Each row is a point. Examples show where two turns around zero, p and q, send a point. Write where each new point lands after one turn and then the other. Backwards means that the second turn is done in reverse. Each puzzle has new turns, and all numbers are rounded.
In the rows, 128 means zero.

Turn p:
[ 88 113 109] -> [111 107  90]
[131 144 144] -> [117 140 144]
[131 112 191] -> [106  99 182]
[123 137  95] -> [137 143  98]
[168 133 102] -> [170 151 128]
Turn q:
[192 170 109] -> [195 148 165]
[105 134 128] -> [107 138 128]
[116 112 168] -> [102  92 134]
[129 113 116] -> [133 128 109]
[ 98 111 120] -> [103 133 104]
Where do these land?
p, then q: [107 152 154] -> [ 88 136 134]
q, then p: [158 153 148] -> [130 116 170]
p, then q: [133 128 135] -> [125 121 133]
q, then p: [ 85  92 147] -> [113 100  78]
p, then q backwards: [126 150  89] -> [121 119  85]
p, then q: [159  92  95] -> [183 112 119]

Turn p:
[107 159 125 194 100 134] -> [118 168 107 175  81 117]
[121  86  92  97 158 135] -> [134 103  98  99 177 113]
[159 126 108 104 139 119] -> [159 128 134  98 144 131]
[152  81 142 107 162  93] -> [161  70 149 121 156 118]
[130 110 123 111 101 145] -> [122 120 108 116 130 159]
[131 150 153 137 136 149] -> [113 149 152 148 134 136]
[ 95 185 152 147 100 120] -> [ 89 159 148 139  73 120]
Turn q:
[128 103 162  92 161 131] -> [156 118 137  79 156 132]
[158 122  91 117 120  82] -> [147 140  76 134 105  99]
[ 94 175 142  95 131 167] -> [ 75 142 158  87 127 151]
[ 95 121 103 157 101 146] -> [100 114 120 168 128 160]
[156 129 125 108  93  95] -> [137 112 104 119  87  99]
[121 136 111 179 165 133] -> [127 162 138 171 164 127]
[129  91 138 164 134  78] -> [157  99 109 161 158  92]
[159 133 143 105 147 168] -> [152 152 160  97 115 148]
[112 143 135 136  98 151] -> [100 114 148 137 111 144]
Where do these land?
p, then q: [104 142 149 170 107 125] -> [100 105 132 172 118 123]
p, then q: [127 145 142  88 177  88] -> [151  93 129  79 151  91]
p, then q: [150 131  97 112 116 122] -> [137 147 121 104 100 133]
p, then q: [ 90 132  91 129 147 131] -> [108 141  83 123 141 107]
p, then q backwards: [196  83 117 161 101 172] -> [134  50  78 149 149 160]
p, then q: [125 132 111 112 123 170] -> [104 162 128 114 140 146]
q, then p: [143 145 150 120 144 105] -> [137 110 154 107 114 117]
q, then p backwards: [ 89 115 169 133 109 112] -> [107  89 154 102 151 113]

Turn p:
[184 157  99 125 155 138 144 124] -> [124 131  96 114 177  96 103 155]
[105 121  98 122 149 131 111 128] -> [ 98 109 133 104 132 129 137 110]
[133 145  99 144  34 124 113 133] -> [103 101 117 168  78 151 116 193]
[140 100 124 148 154 146 141  89] -> [126 154  95 113 155 141 161 119]
[135  80 112 109 120 124 143 149] -> [135 131 160  96 132 144 149 158]
[110 155 209 140 113 150  90 137] -> [156 147 129 172  95 158  79  78]
[125 165 151 122 142 144 157 142] -> [129 159 141 148 138  95 103 116]
[108 134 162 107 147 125 111  98] -> [146 137 113 116 103 118 126  82]
[111  93 100 135 138  70 141 151] -> [137  84 167 120 141 121 179 138]
Turn q:
[121 105  74 114  79 102 117 137] -> [160 173 102 103  93 150 150 148]
[134 132 114 119 159 124 154 123] -> [118 150 141 118 155 118 124 111]
[133 143 124 136 150 125 115 159] -> [152 131 148 141 139 120 105 137]
[ 68 146 111  85 101 119 136 119] -> [ 89 158 147  97  88 159 126 153]
[139 100 132 176 104 160 135 143] -> [139 117  94 175 144 133 157 146]
[135 133 124  81  71 117 148 149] -> [137 132 149  87 106 138 179 161]
[119 123 187 118 181  92 141 112] -> [ 91 112 153 128 118  63 106  93]
[152 164 153 169 148 137 111  89] -> [129  84 133 157 139 146 109  74]
[151 106 134 154 158 176  96 121] -> [137  94  86 148 169 126  98 128]
Where do these land?
q, then p backwards: [148 119 157  93 156 117 117 124] -> [130 147 108  89 157 109 120 135]
p, then q: [112 168 163  88 130 128 163 120] -> [158 117 155 124  78 138 138  89]
q, then p: [152 111 157 169 142 120 157 168] -> [163 110 125 165 171 118 163 127]
p, then q backwards: [152 172  80 160 108 164 145 127] -> [ 77  91 138 138 154 181 139 137]
p, then q: [102  94 116 102 144  89 131 173] -> [ 98  92 128 112 122  71 155 131]
p, then q: [140 105 121 157 132 109 106 101] -> [122 153 104 123 169 131 142 131]
q, then p: [154 144 121 147  83 161 164 112] -> [107 190 134 127 161 120 151 131]
p, then q: [115  91  99 156 131 160  86  97] -> [ 78 152 108 115 159 166 123 158]
p, then q: [109 165 126  91 106 119 107 167] -> [141  97 102 131  70 113 127 144]
q, then p: [ 98 110 141 117 148 114 105  91] -> [105  95 120 118  82 136 138 125]
